Rows are points. The points of each table are mixes of a few directions, plus a little noise. Count the directions of each table, and those that both share. Where both have some left over, give the other angles between the two spaces (their principal angles), to ten degrees, smallest first.
(in the rows, 128 means zero)

First:
[[ 84 126 189]
 [ 67 122 146]
 [185 132  94]
 [143 127  79]
 [128 128 124]
 [161 132 137]]
Second:
[[117 169 129]
 [116 124 137]
 [100 192 138]
 [161 105 110]
 [146  53 127]]
Directions: first 2, second 2, shared 1; angles 90

First:
[[ 94 128 160 216 171 118]
 [108 129 147 182 154 121]
 [138 127 118 100 114 131]
 [162 128  95  37  85 138]
 [127 127 129 132 130 128]
 [151 128 105  66  98 135]
 [ 93 129 161 218 172 118]
 [150 127 107  72 100 135]
 [128 128 129 129 128 128]]
Second (6 x 6):
[[114 115  72 102  88 125]
 [104 112 103 122 111 115]
 [201 174 210 150 188 160]
 [ 75  96 114 140 116  99]
 [168 151 150 123 145 150]
 [108 117 122 130 123 117]]
Directions: first 1, second 2, shared 0; angles 30

First (7 x 8):
[[138 128 101 126 148 155 173 120]
 [129 106 126 107  93 183 121 147]
 [125  94 200 142 137 144 161 101]
 [158 131 125 109 105 143 146 108]
 [137 183 113 121 140 131 139  98]
 [107 131  85 153 136   7  48 176]
 [100 119 145 140 137 132 103 145]]
Second, 9 rows:
[[145 135 124 148  96 199 106 121]
 [117 134 115 141 143  41  93 142]
 [125 147 104 167 127  39  49 149]
 [130 123 134 117 127 157 151 122]
 [131 118 141 108 127 180 169 117]
 [108 104 152  73 169 112 217 120]
 [142 138 118 156 101 160  86 128]
 [140 130 127 138 107 184 120 122]
 [113 119 135 104 157  81 162 131]]
Directions: first 5, second 2, shared 1; angles 50

First:
[[148  89 121  96 136 140 109 120 126 164 150]
 [113 121 131 198 139  84 107 119 163  68  95]
 [105 123 137 126  91 113 165 101 192 119 122]
 [132  74 117 103 119 145 147 124 149 162 138]
 [123 161 137  77  99 149 163 120 129 158 149]
 [117 153 133 170 136 108 121 133 126  88 106]
 [140 128 123 138 151 132 104 143  95 127 128]
 [117 121  95 168 150 191 189 224  28 131  88]
 [141 105 140 129 133  79  68  72 190 115 143]
 [144 207 145  75 127 141 109 121  83 149 162]]
Second, 9 rows:
[[139 119  84 165 107 167 124 145 126 110 144]
 [117 107 195  83 163  82 186  97  92  92  97]
 [122 163 119 136  85 115 158 149 143 151 143]
 [147 102 166  59 158 129  94  98 121  94 119]
 [111 131  87 154 138 130 108 133 128 158 110]
 [149  88 137 144 139 187  20 116 138 112 144]
 [151 148  96 148 143 126 145 151 154 147 152]
 [112 120 215 113 151  78 171 102 110 122 110]
 [108 169  57 150  67 135 144 161 141 165 131]]
Directions: first 4, second 6, shared 0; angles 30, 30, 70, 90

First:
[[127 116 127 125 149 123 120 132 130 137 113 143 128 139]
 [131 146 130 108 103 126  90 112 120 115 171 122 127 110]
 [122 101 133 112 135 122 112 119 127 127 151 138 158 141]
 [ 91 174 107 185 124 141 249 199 154  95  61 130  84  77]
 [138 107 133 137 135 129 138 121 125 147 115 119 140 152]
 [148 138 133 137 116 137 131 114 122 139 124 104 118 135]
 [130 128 132 102 158 137 100 115 138 121 139 148 124 130]
 [120 104 130 118 134 121 122 126 128 127 142 138 153 138]
 [115 165 114 129  74 104 100 145 110 111 151 124 110  84]
 [140 119 138 120 137 143 130 107 132 129 142 118 140 143]
 [148 111 132 136 145 125 117 119 121 160 100 124 125 160]]
Second, 8 rows:
[[120 146  69  94 165 182 153 124 138 142 120 122 151 116]
 [151  97 141  58 107  89 149 166 118 137 142 135 109 129]
 [115 140 142 162 121  95 113 118 110 109 137 109 105 159]
 [147 114 169 152 191 161 146 129 126 103 126 104 108  90]
 [123 123 143 153 117  97 118 127 130 131 129 150 144 151]
 [121 140 131 140 142 151 118 106 132 103 121 131 138  96]
 [128 125 123 139  71 116 106 131 137 157 124 141 131 147]
 [119 138 106 128 109 134 119 122 134 141 124 133 138 137]]
Directions: first 5, second 6, shared 0; angles 30, 40, 40, 90, 90

First:
[[105 154 146 121 125 113 139 126 116 187 129 164 140 107 117 106 128 105
  106 150]
 [118 139 136 125 127 120 133 127 122 154 128 144 132 119 123 118 128 118
  119 139]
 [145 110 115 133 130 138 120 129 135  87 128 103 120 141 136 143 128 144
  142 113]
 [ 80 181 164 114 122  96 148 124 105 249 128 198 151  88 106  86 130  80
   84 172]
 [114 144 139 123 126 118 135 127 122 164 129 150 135 116 120 115 128 114
  114 142]
 [156  97 109 135 132 147 116 130 143  61 127  88 115 151 141 153 127 155
  153 102]
 [150 105 112 134 130 143 119 130 138  76 127  97 117 145 137 147 127 150
  146 107]
 [160  95 104 137 131 149 115 131 144  49 127  83 113 155 143 157 127 158
  155 100]]
Second (9 x 20):
[[146 113 116 122  99 143 130 178 108 111 157 107 110 157 130  91 101 173
  129  78]
 [172  90 156 116 162 155 143  85 120 114 136 108 105 145  90 132  85 112
  150 145]
 [ 99 149  93 149 107 110 105 166 137 105 121 125 137 125 168 136 172 151
  124 102]
 [ 87 171 115 152 122  98 108 130 119 141 123 149 132 118 128 111 199 101
  132 133]
 [109 126 110 166 109 109 156  97 173 149  95 134 147 139 120 159 150  83
  133 189]
 [142 119 162  89 173 144 123 145 105 138 144 137 120 107 146 128  71 156
  103 107]
 [130 144 165 100 137 129 133 109  92 177 146 154 122 109  88  87 111 107
  119 134]
 [132 133  99 128  79 130 120 115 158  96 111 108 148 123 129 142 163 141
  146 120]
 [131 108 134 130 164 131 134 126 143 124 117 127 127 125 152 164 101 131
  119 143]]
Directions: first 1, second 6, shared 1

First (9 x 24):
[[154 179 108 113 134 131 134 211 161   7 171 177 179  60  81 133 158  82
  198  45 188 209 100  25]
 [144 159 116 119 132 130 130 179 148  54 153 157 159  87 100 132 146 100
  171  78 165 177 111  65]
 [128 128 129 128 129 128 128 128 128 127 128 128 129 128 127 128 127 126
  129 127 128 129 128 127]
 [120 111 134 133 125 127 126  99 116 170 114 111 111 151 143 126 118 144
  104 157 107 100 137 164]
 [118 110 136 134 126 127 127  96 115 174 112 109 109 153 146 126 118 146
  101 159 104  97 138 167]
 [113  99 140 137 125 126 125  80 109 199 104 100  99 167 155 125 112 155
   87 176  93  81 144 188]
 [119 110 135 134 126 126 126  98 117 171 113 111 111 153 144 126 118 144
  103 157 107 100 138 164]
 [141 153 119 120 131 129 130 169 145  67 149 152 154  94 105 130 143 105
  163  87 157 169 114  77]
 [115 106 138 135 126 127 126  90 112 183 109 107 105 158 149 126 114 149
   96 166 101  92 140 175]]
Second, 8 rows:
[[218 156 142 116  72 135 131 107  88 132 202 165  82  95  81  62 108 131
  191 125 143 208 175  89]
 [115 128 120 132 147 135 131 146 135 124 129 133 131 136 146 147 124 137
  131 127 130  94 121 152]
 [ 49  94 123 135 165 110 118 129 160 132  46  78 174 155 157 178 153 112
   54 132 109  84  86 140]
 [192 109 142 124  94 105 117 113  96 182 145 119  94 137 106 115 128 124
  133 129 148 177 167  74]
 [ 52 125 115 133 168 137 133 142 164  96  84 116 170 134 158 161 139 126
   96 130 109  71  85 172]
 [101 125 111 135 169 143 135 162 144 122 130 137 133 148 168 166 125 148
  130 125 136  57 112 175]
 [134 148 124 127 127 147 136 135 128 105 158 153 123 116 127 114 118 135
  155 126 129 122 129 145]
 [165 134 145 118  81 113 121  89 110 131 132 121 116 104  82  79 131 108
  132 131 121 211 149  76]]
Directions: first 1, second 3, shared 0; angles 60

First:
[[136 123 134 129 133 121 120 123 125 115 147 122 128 110 124 132 129 135
  121 129 123 123 130 119 141 144 141 132 121 129 116 115]
 [126 128 127 130 125 130 130 131 130 130 125 129 126 132 128 130 129 125
  129 129 130 129 128 130 128 128 125 127 130 130 129 128]
 [141 126 136 124 139 118 117 115 122 111 153 121 132 101 123 129 128 141
  116 127 121 119 133 115 144 146 147 134 115 124 113 114]
 [143 123 139 124 139 117 114 116 123 108 158 120 130  97 122 132 127 143
  114 127 120 119 132 113 149 150 150 135 114 126 109 111]
 [ 71  92 129 204  37 177 161 249 180 170  67 150  84 215 145 177 138  32
  188 151 148 163 103 164 126 136  47  86 198 201 134 109]
 [119 133 119 128 123 135 137 133 131 142 109 134 128 149 131 124 126 121
  136 127 134 135 126 138 112 111 115 124 136 128 142 142]
 [115 112 135 154 101 140 133 165 144 132 123 132 114 142 131 148 132 100
  142 137 131 135 120 133 140 144 110 117 145 155 119 111]
 [134 193  79  49 189 118 146  32  91 167  74 137 169 159 133  54 115 183
  112 102 140 129 142 151  36  19 132 149 104  48 205 228]
 [146 124 140 122 144 113 112 110 119 104 164 117 133  90 121 130 128 148
  111 126 118 115 133 110 151 152 156 137 110 123 106 110]
 [148 126 140 117 149 112 110 105 116 103 164 118 136  88 121 126 128 151
  109 125 118 115 134 110 150 149 158 140 108 118 110 111]]
Second, 8 rows:
[[127 143 127 133 128 109 132 111 111 108 156 118 132 114 133 148 147 127
  130 133 118 116 115 131 148 137 112 121 148 127 115  98]
 [128 107 114 147 143 117 138 111 151 125 117 161 153 134  87 121 146 147
  140  86  97 123 135 134 153 109 147 105 122 139 130 173]
 [176 165 157 112 136 151 129  88  82 116 158 100 158  79 124 136 126 181
  105 165 132 107 150 121 131 144 119 148  83  92 130 117]
 [148 110 121 142 148 134 138 102 145 129 114 158 168 123  77 116 138 172
  131  92  99 120 150 130 149 108 154 113  94 130 138 189]
 [ 87 134 126 112  96 124 112 185 129 141 122  99  62 160 196 133 101  51
  129 162 176 154  96 124  88 144 103 147 177 139 120  61]
 [151 106 131 127 142 156 131 120 148 145  94 149 155 129  90 101 114 167
  125 109 121 131 159 126 118 112 161 130  75 122 151 193]
 [ 55 101 100 136 102  97 119 194 168 140 108 136  62 187 173 129 123  32
  152 114 147 160  83 135 110 123 116 114 210 170 116  88]
 [152 159 147 115 127 137 127 109  92 118 155 102 137  98 142 141 127 148
  112 163 136 117 133 122 128 145 113 144 114 106 123  99]]
Directions: first 2, second 3, shared 0; angles 40, 60
